Each row is a point. Any point is a mix of the corners, with weights that add up to 1. It lies inside the corners' shape when no weight is negative. Say inside or outside, and name the corners with a negative weight.

Corners:
(1): [ 0.24 -0.22 -0.17]
(2): [-0.24 -0.47 -0.11]
(3): [0.46 0.34 0.56]
(4): [0.31 0.48 0.07]
Points:
[-0.04 -0.32  0.05] -> outside (4)
[0.36 0.10 0.00] -> outside (2)
[0.43 0.24 0.08] -> outside (2)
[0.38 0.23 0.12] -> outside (2)

Corners:
(1): [-0.31  0.29 -0.02  0.07 -0.42 -0.17 -0.19 -0.11  0.24 -0.21  0.26]
(2): [-0.20 -0.27  0.08 -0.46  0.63 -0.11 -0.15  0.41 -0.66 -0.42 -0.28]
(3): [-0.29  0.11 -0.15 -0.41  0.03  0.10 -0.39  0.97 -0.38 -0.32  0.73]
(4): [ 0.49 -0.03  0.34  0.34  0.21 -0.13  0.59 -0.62  0.68  0.60 -0.65]
(5): [ 0.10 -0.43 -0.19 -0.25 -0.37  0.04 -0.26  0.08  0.57 -0.10  0.28]
(6): [-0.53 -0.13 -0.15 -0.54  0.65  0.30 -0.27  0.21 -0.50 -0.33  0.44]
(7): [ 0.12 -0.46  0.58  0.10 -0.04  0.02  0.03 -0.26  0.41  0.59 -0.28]
(8): [ 0.75  0.04  0.36  0.47  0.58 -0.45  0.24 -0.36 -0.09  0.00  0.03]
(9): [ 0.26 -0.18  0.44  0.05  0.02  0.29  0.34 -0.37  0.08 -0.05 -0.42]
(10): [-0.17 -0.25 -0.34 -0.31  0.27  0.46 -0.52  0.69 -0.83 -0.10  0.28]
(11): [ 0.12  0.24  0.25  0.72  0.66 -0.12 -0.03 -0.14  0.30 -0.12  0.19]
(12): [ 0.45  0.42  0.40  0.19  0.56 -0.14 -0.20 -0.50  0.20 -0.21 -0.06]
Points:
[ 0.09 -0.05 -0.04 -0.17 -0.04  0.18 -0.06 -0.05  0.04 -0.18  0.14] -> outside (2, 7, 11)
[-0.13 -0.21 -0.05 -0.14  0.09  0.14 -0.17  0.26 -0.07 -0.06  0.10] -> outside (8, 12)
[-0.09  0.01 -0.07 -0.11  0.25  0.11 -0.31  0.33 -0.27 -0.33  0.35] -> outside (4, 7)
[ 0.14 -0.08  0.19  0.01  0.45 -0.13  0.00  0.01 -0.15 -0.13 -0.10] -> inside
[-0.06 -0.02  0.07  0.06  0.21  0.02 -0.10  0.04  0.21  0.08  0.07] -> outside (8, 9)
[ 0.17  0.03  0.16  0.01  0.33  0.05 -0.12 -0.07 -0.09 -0.11  0.03] -> inside
[-0.03  0.00  0.08 -0.03  0.27  0.02 -0.21  0.02  0.11 -0.09  0.17] -> outside (8, 9)
[ 0.15  0.07  0.23  0.15  0.19  0.03  0.02  0.00 -0.09 -0.05 -0.05] -> outside (5, 6)
[ 0.23  0.11  0.23  0.09  0.37 -0.10 -0.07 -0.18  0.02 -0.11  0.05] -> inside

Corners:
(1): [-0.23 -0.83  0.30 -0.49  0.18 -0.05  0.59 -0.45 -0.25 -0.65 -0.16  0.43
  0.00 -0.14 -0.33  0.11  0.34  0.34  0.25 -0.03]
(2): [ 0.30  0.33  0.45  0.45 -0.02  0.13 -0.07 -0.53  0.05  0.05  1.00 -0.32
 -0.16  0.15  0.18  0.77  0.22  0.66  0.09  0.37]
(3): [ 0.06 -0.16 -0.09 -0.63 -0.12 -0.41  0.20  0.22 -0.25 -0.05 -0.20  0.01
  0.35  0.36  0.35 -0.60  0.20 -0.04  0.30 -0.26]
(4): [-0.16  0.14  0.07  0.60 -0.18  0.12  0.15 -0.05 -0.28 -0.03 -0.18  0.13
  0.49  0.21  0.41 -0.02  0.17  0.29  0.49 -0.58]
(5): [ 0.32 -0.44  0.02  0.13  0.21 -0.02 -0.36  0.13 -0.17  0.10  0.11 -0.06
  0.19  0.11 -0.83  0.01 -0.69  0.09  0.02  0.37]
(6): [-0.27  0.02  0.21 -0.34 -0.43  0.05  0.08 -0.10  0.15 -0.62 -0.49  0.44
  0.26 -0.19  0.02  0.13  0.10 -0.06 -0.37 -0.38]
(7): [-0.19  0.88  0.19 -0.25 -0.58  0.44  0.35 -0.23 -0.18 -0.70 -0.11  0.02
  0.41  0.02  0.33 -0.37  0.01 -0.25 -0.20  0.39]
(8): [ 0.34 -0.46 -0.25  0.20  0.01  0.12 -0.06 -0.03  0.06  0.90 -0.12 -0.46
  0.02 -0.20 -0.43  0.36 -0.19  0.46 -0.17  0.48]
(9): [ 0.27 -0.29  0.02  0.04 -0.48 -0.21 -0.14 -0.10  0.12  0.59  0.35 -0.05
 -0.74  0.48  0.14  0.23 -0.07  0.10  0.52  0.28]
(10): [ 0.32 -0.44 -0.23 -0.04  0.22  0.21 -0.34 -0.24  0.43  0.26 -0.41 -0.09
 -0.53  0.15 -0.90 -0.18 -0.20  0.06 -0.13 -0.06]
(11): [ 0.01 -0.24 -0.44  0.44 -0.01 -0.18  0.19 -0.02  0.28  0.37  0.11  0.08
  0.00  0.13 -0.22  0.49 -0.37  0.63  0.02  0.01]
(12): [ 0.08  0.07 -0.18  0.13  0.52  0.27 -0.58  0.13  0.32 -0.02 -0.31 -0.65
  0.19 -0.25  0.15 -0.54 -0.08  0.12 -0.09  0.62]
(13): [-0.07  0.79  0.37  0.56 -0.29 -0.22  0.31 -0.11  0.08 -0.02  0.10 -0.69
  0.37 -0.01 -0.46  0.48 -0.53 -0.53 -0.60 -0.02]
(14): [ 0.28 -0.14 -0.20 -0.03  0.46 -0.11  0.65  0.16 -0.47 -0.24 -0.19 -0.26
  0.16  0.05  0.07  0.47  0.29 -0.41 -0.23 -0.50]
(15): [-0.23 -0.95 -0.34 -0.02  0.22  0.06 -0.03 -0.25 -0.56 -0.24 -0.07  0.17
  0.32 -0.16  0.02  0.24  0.55 -0.05 -0.22  0.12]
(16): [ 0.03  0.39  0.45 -0.15  0.22 -0.26 -0.21 -0.36  0.05  0.16  0.42  0.10
 -0.41  0.12 -0.26  0.50 -0.19 -0.14 -0.27  0.71]
(17): [-0.14 -0.05  0.17  0.29 -0.70  0.03 -0.11 -0.50  0.11  0.58  0.36  0.64
  0.21 -0.73  0.33  0.01 -0.07  0.22  0.07  0.11]
(18): [ 0.16  0.37  0.44 -0.22  0.16 -0.23 -0.31 -0.53 -0.16 -0.91 -0.34  0.35
  0.26  0.11 -0.05 -0.16 -0.51  0.22 -0.24 -0.05]
(19): [ 0.27  0.25 -0.01  0.62  0.17 -0.21  0.86  0.35  0.21  0.13 -0.17  0.01
  0.10 -0.25  0.07 -0.11  0.40 -0.06 -0.83 -0.15]
(20): [-0.05  0.05 -0.25 -0.26 -0.39 -0.33 -0.26  0.01  0.10 -0.14  0.02  0.46
  0.36 -0.21 -0.07 -0.42  0.28 -0.09  0.51  0.65]
(21): [-0.25 -0.20  0.08 -0.57 -0.42  0.09 -0.51 -0.07 -0.23 -0.05  0.06 -0.06
 -0.48 -0.30 -0.49 -0.82  0.06 -0.16  0.33  0.62]
Points:
[ 0.01 -0.01  0.05  0.00 -0.04 -0.01  0.02 -0.11 -0.01 -0.07 -0.16 -0.01
  0.06 -0.02 -0.15 -0.01 -0.12  0.00 -0.16  0.04] -> outside (2, 20)
[ 0.09 -0.07 -0.06  0.22  0.01 -0.17  0.03  0.00  0.10  0.47  0.20 -0.31
 -0.19  0.06 -0.25  0.12  0.13  0.06  0.05  0.45] -> outside (5, 6, 7, 14, 17, 18)
[ 0.17  0.02 -0.03  0.14  0.07 -0.06  0.03 -0.06 -0.05 -0.18 -0.07 -0.09
  0.20  0.13 -0.04  0.11 -0.04  0.11 -0.13  0.03] -> outside (1, 16, 17, 21)
[-0.02 -0.21 -0.04 -0.08 -0.08 -0.14  0.06 -0.17 -0.12 -0.12 -0.15  0.24
  0.20  0.04 -0.15  0.20 -0.07 -0.04 -0.05 -0.02] -> outside (2, 12, 19, 21)
[ 0.07 -0.05 -0.01 -0.05  0.02  0.00  0.07 -0.08 -0.07 -0.11 -0.09 -0.10
  0.03  0.06 -0.16  0.02  0.00  0.02 -0.07  0.13] -> outside (17)
[ 0.15  0.17 -0.16  0.17  0.20 -0.19 -0.02  0.12  0.13  0.11 -0.17 -0.26
  0.12  0.12 -0.09  0.04 -0.11  0.16 -0.11 -0.03] -> outside (1, 5, 7, 9, 15, 17)
[ 0.01 -0.06  0.02  0.21 -0.10 -0.13  0.36 -0.15 -0.30  0.13  0.29 -0.13
  0.28  0.07  0.01  0.51  0.01  0.01  0.07  0.07] -> outside (6, 10, 12, 18, 19, 21)
[ 0.01  0.02  0.16  0.05 -0.04  0.01 -0.06 -0.22 -0.03 -0.12  0.08 -0.06
  0.03  0.06 -0.12  0.13 -0.17  0.08 -0.02  0.09] -> outside (8, 19, 20)

Corners:
(1): [-0.20 -0.60 -0.08  0.28  0.18 -0.19 -0.10 -0.41  0.53  0.57  0.47  0.02
 -0.25 -0.11  0.08  0.49  0.36 -0.14  0.23 -0.45]
(2): [-0.05  0.54  0.22 -0.16 -0.30 -0.05 -0.04 -0.23 -0.21 -0.16  0.02 -0.34
 -0.23 -0.34  0.04 -0.15  0.05  0.29  0.05  0.21]
(3): [ 0.04  0.52  0.68 -0.22 -0.40 -0.11  0.32  0.23  0.25 -0.04 -0.46  0.03
  0.08  0.08  0.10  0.02 -0.25 -0.42  0.00 -0.53]
(4): [ 0.25  0.59  0.30  0.09 -0.28 -0.23 -0.02 -0.03 -0.06 -0.38 -0.48 -0.62
  0.30  0.36  0.21  0.08  0.11 -0.39  0.26 -0.01]
(5): [ 0.07  0.29  0.15 -0.56 -0.19  0.24 -0.32  0.28  0.37 -0.35 -0.25 -0.08
  0.00 -0.59  0.32 -0.21  0.00  0.38  0.23 -0.17]
(6): [ 0.05 -0.40 -0.29 -0.19  0.44 -0.55 -0.15 -0.23  0.32  0.36  0.43  0.12
 -0.15 -0.22  0.51  0.61  0.14 -0.20 -0.26 -0.11]
(7): [-0.33 -0.19  0.06  0.32  0.03  0.12  0.76  0.42 -0.10 -0.11  0.31  0.23
  0.48  0.00 -0.14  0.13  0.33  0.74  0.05  0.36]
(8): [-0.31  0.16  0.94 -0.38  0.07  0.67 -0.51  0.12  0.33 -0.17 -0.03 -0.01
 -0.30 -0.21  0.04  0.06 -0.04  0.21  0.24  0.25]
(9): [ 0.30  0.19  0.18  0.12 -0.38 -0.39 -0.01 -0.22  0.12 -0.38 -0.80 -0.08
  0.07 -0.18 -0.11  0.15 -0.49 -0.06 -0.52  0.25]
(10): [-0.06 -0.22 -0.06  0.22 -0.74 -0.35  0.39 -0.06 -0.61  0.24  0.04  0.06
  0.23  0.20  0.32  0.22 -0.13 -0.36 -0.10 -0.12]
(11): [-0.25  0.43 -0.14 -0.15 -0.21  0.63 -0.22  0.27  0.30 -0.21  0.14 -0.01
  0.01 -0.38 -0.03  0.16  0.43  0.14  0.24  0.35]
(12): [ 0.08 -0.44 -0.45  0.84  0.38 -0.29  0.65 -0.76  0.53  0.43  0.53 -0.01
  0.41 -0.10  0.34  0.27 -0.14 -0.04 -0.18 -0.79]
(13): [ 0.01  0.25  0.21 -0.09  0.03  0.46 -0.32  0.36  0.13  0.23 -0.06 -0.25
  0.04 -0.81 -0.23 -0.08  0.14  0.13 -0.19 -0.15]
(14): [-0.67 -0.02 -0.11 -0.03  0.03  0.18  0.13 -0.02 -0.01 -0.44 -0.27  0.12
  0.01  0.46 -0.15  0.00  0.00  1.10 -0.09  0.11]
(15): [-0.34  0.14  0.49 -0.70 -0.12  0.21 -0.18 -0.03  0.15  0.11 -0.45 -0.15
  0.05 -0.50 -0.07 -0.04 -0.03  0.15  0.07  0.04]
(16): [ 0.04 -0.22 -0.27  0.18 -0.01 -0.73  0.44 -0.22 -0.37 -0.27 -0.26  0.00
  0.03  0.12  0.34  0.35 -0.20 -0.24  0.13 -0.44]
(17): [ 0.30 -0.62 -0.40  0.44 -0.10 -0.23  0.71 -0.28  0.27  0.14 -0.24 -0.22
 -0.14  0.13  0.42  0.42 -0.38  0.08 -0.39 -0.58]
(18): [ 0.49 -0.57 -0.34  0.02  0.06 -0.85  0.85 -0.56 -0.20  0.20  0.21  0.04
  0.42  0.12  0.18 -0.04 -0.17 -0.34  0.16 -0.57]
(19): [-0.01 -0.30 -0.04 -0.30  0.46  0.12 -0.21  0.22  0.13  0.15 -0.03 -0.29
  0.12  0.02 -0.46  0.65  0.04  1.21  0.61  0.11]
(20): [-0.42  0.20  0.43 -0.13  0.26 -0.02 -0.35  0.07  0.48  0.01  0.49 -0.39
 -0.23 -0.09 -0.07 -0.26 -0.08  0.29  0.55  0.53]
(21): [ 0.26  0.04  0.45 -0.44 -0.22  0.28 -0.22  0.40  0.53 -0.33  0.33 -0.76
  0.08 -0.49 -0.11  0.14 -0.09  0.12  0.29 -0.12]
Points:
[ 0.01 -0.19  0.04  0.11  0.00 -0.02  0.08  0.06  0.32  0.13  0.13 -0.07
 -0.04 -0.18  0.18  0.30 -0.07 -0.01  0.00 -0.16] -> outside (2, 4, 14, 15, 18)
[-0.12 -0.09  0.00 -0.19  0.01 -0.11  0.07  0.00  0.09  0.06  0.24 -0.12
  0.06 -0.23  0.05  0.14  0.08  0.20  0.17 -0.14] -> outside (4, 8, 9, 17)
[ 0.00  0.03 -0.02  0.00 -0.03 -0.07 -0.04 -0.11  0.09 -0.09 -0.06 -0.22
 -0.02 -0.09  0.06  0.15 -0.03  0.19  0.06 -0.06] -> outside (3, 7, 15)
[-0.05 -0.03  0.01 -0.04 -0.07 -0.18  0.06 -0.05  0.06  0.02  0.02 -0.12
  0.08 -0.13  0.07  0.17  0.04  0.08  0.12 -0.13] -> outside (8, 17)
[-0.03  0.03  0.10 -0.12 -0.02 -0.10 -0.02 -0.04  0.16 -0.04 -0.06 -0.11
  0.01 -0.18  0.13  0.14 -0.03  0.07  0.05 -0.05] -> inside
[-0.01  0.16  0.35 -0.35 -0.06 -0.06 -0.12  0.18  0.25 -0.18  0.00 -0.35
  0.02 -0.23 -0.10  0.04  0.00  0.15  0.26 -0.03] -> outside (8, 10, 11, 12, 17)
